Each row of a before or after table is a point. One or more steps were done to the points. Then noise was added and the rows were shuffled. The steps act on columns, c1 being the first. Write out the steps. A step turns or swaps two columns, mirrors them in a line or flattens them onto one, adds a multiple of one to another, or multiplies or shifts one. Angles are multiples of 10 degrees, from the lower column toward the higher: turns from -170 to 170, lines from 10 to 170 but not 90. Use the fewest steps. Two steps may share a column if one is a turn and the other turns, adds or multiplies; they go together, in the order done. Otherwise the lowest column goes first.

Before (10 x 2):
[[ 39  -3]
 [ 33  31]
 [-24 -10]
 [  0   6]
 [-71   4]
 [ 36  39]
 [ 40  25]
 [ -7   0]
 [ 29  11]
 [ -3  65]]
After (10 x 2):
[[-39  10]
 [ 70 -17]
 [ -7 -66]
 [-44 -31]
 [-44 -18]
 [ 27   5]
 [-37 -25]
 [-29  -5]
 [ -2  -6]
 [  7  -2]]
Steps: turn c1 and c2 by 170 degrees

Before (11 x 4):
[[ 46   1  -1 -45]
 [ 43  28   1 -34]
 [-26 -31  -8  22]
 [ 20 -23  64 -42]
 [ -9 -41 -27  30]
 [ 37  32  19 -19]
 [  5  20 -64  -2]
 [-24 -39  26  35]
 [ 14 -15  55  16]
 [-10  34  65 -11]
 [ 14   6  34 -23]]
After (11 x 4):
[[ -8 -26  25  27]
 [ 65  17  10 -32]
 [-28 -37   9  36]
 [ -1  43 -45   7]
 [  1  38 -43 -23]
 [ 34  24 -14  -1]
 [-64   6  -5 -20]
 [ 18  24 -38 -27]
 [ 56 -18 -14  13]
 [ 64  37 -21  30]
 [ 26 -42  25  33]]
Steps: turn c1 and c3 by -90 degrees; mirror c2 and c4 in the line at 140 degrees

Before (11 x 9):
[[ 44   9  -3   5  -3  41   7  -5 -32]
 [ 26 -11 -14  -5  -8  32  53  16 -11]
 [ 19  -9 -21 -15  -8 -11  35  44 -40]
 [-81  72  -3   1  21 -26 -33  -8  24]
 [-48  78 -40  11  33  -6  27 -10  27]
 [-35  28  -1  12  31 -23  -9  -6  59]
 [ 18 -14 -37  42 -41  31  28  26 -23]
 [-29  32  -8  23  30 -50  -3 -65   4]
 [ 14  23 -64 -31 -28  -1   7  21  14]
 [ -4 -35 -54 -23  -6  41  21  17 -25]
 [ 12  12  -9  57  82 -26 -39 -16 -15]]
After (11 x 9):
[[ 16 -14 -36  42 -40   9  32  24 -23]
 [-49  80 -46   8  32  21  24 -11  29]
 [ 44   7  -4   6  -1  11   7  -6 -32]
 [-77  69  -1   0  20  -5 -32  -6  23]
 [ 14  23 -63 -36 -27  14   9  18  17]
 [ 20  -7 -22 -16  -7 -51  31  45 -39]
 [-29  31  -9  21  27 -43  -5 -65  -1]
 [ -3 -35 -54 -22  -8  15  20  15 -26]
 [ 14  13  -9  57  83 -43 -39 -16 -12]
 [-34  32  -1  10  31  33 -10  -6  60]
 [ 30 -13 -13  -2  -7  19  53  17 -10]]
Steps: add 1 times c9 to c6

Before (8 x 14):
[[ -41   -1  -36   -9   22  -73  -18  -29  -55   61   52   54   -7   -5]
 [ -10   -8  -25    0   -1  -34   18  -35   62   -2   -6   -7  -43   14]
 [  -9   19  -22  -26  -62   26   19   45  -40   40   -1  -15  -21   63]
 [ -24   40  -30  -17 -104   29    2   16  -60   17   26  -14   26   10]
 [ -11  -67  -19   20  -54  -28   10  -13   22   26    6    2  -47  -10]
 [ -13   14  -22  -26  -59   12  -10   18    3   20  -11   52   20   11]
 [  -7  -52  -20   17  -18  -28   31  -46   17  -44  -11   34  -20   -6]
 [  -4  -25  -19    5   -5   -1   51   10   45   -7  -46  -33  -35  -16]]
After (8 x 14):
[[ -7  -8 -25  -2  -7  -7  42  26 -40   5  23   4 -49 -35]
 [ 46  15 -21 -24 -42   4  -9 -23  -4 -47   2 -25  24 -10]
 [  4 -25 -19   6  -6  -5  67 -29 -16  28  32  19 -36  -2]
 [ 47  18 -21 -27 -37  -5 -12 -38  62 -23 -18  37 -16 -48]
 [ 12 -53 -19  17 -16  -4  35  35   2  12  33 -54 -24   1]
 [ 42 -66 -18  20 -36  -8  23  13 -17 -20   1  14 -48   4]
 [-40  -1 -34 -10 -27  -5 -39  51  36 -78 -31  -1 -19  23]
 [ 79  38 -28 -16 -74   8 -28  -3  53  -1 -32  23  28   9]]
Steps: turn c1 and c5 by 60 degrees; flatten c6 and c13 onto the line at 80 degrees; turn c9 and c14 by -160 degrees; turn c7 and c9 by 30 degrees; turn c8 and c11 by -150 degrees; turn c10 and c12 by 140 degrees
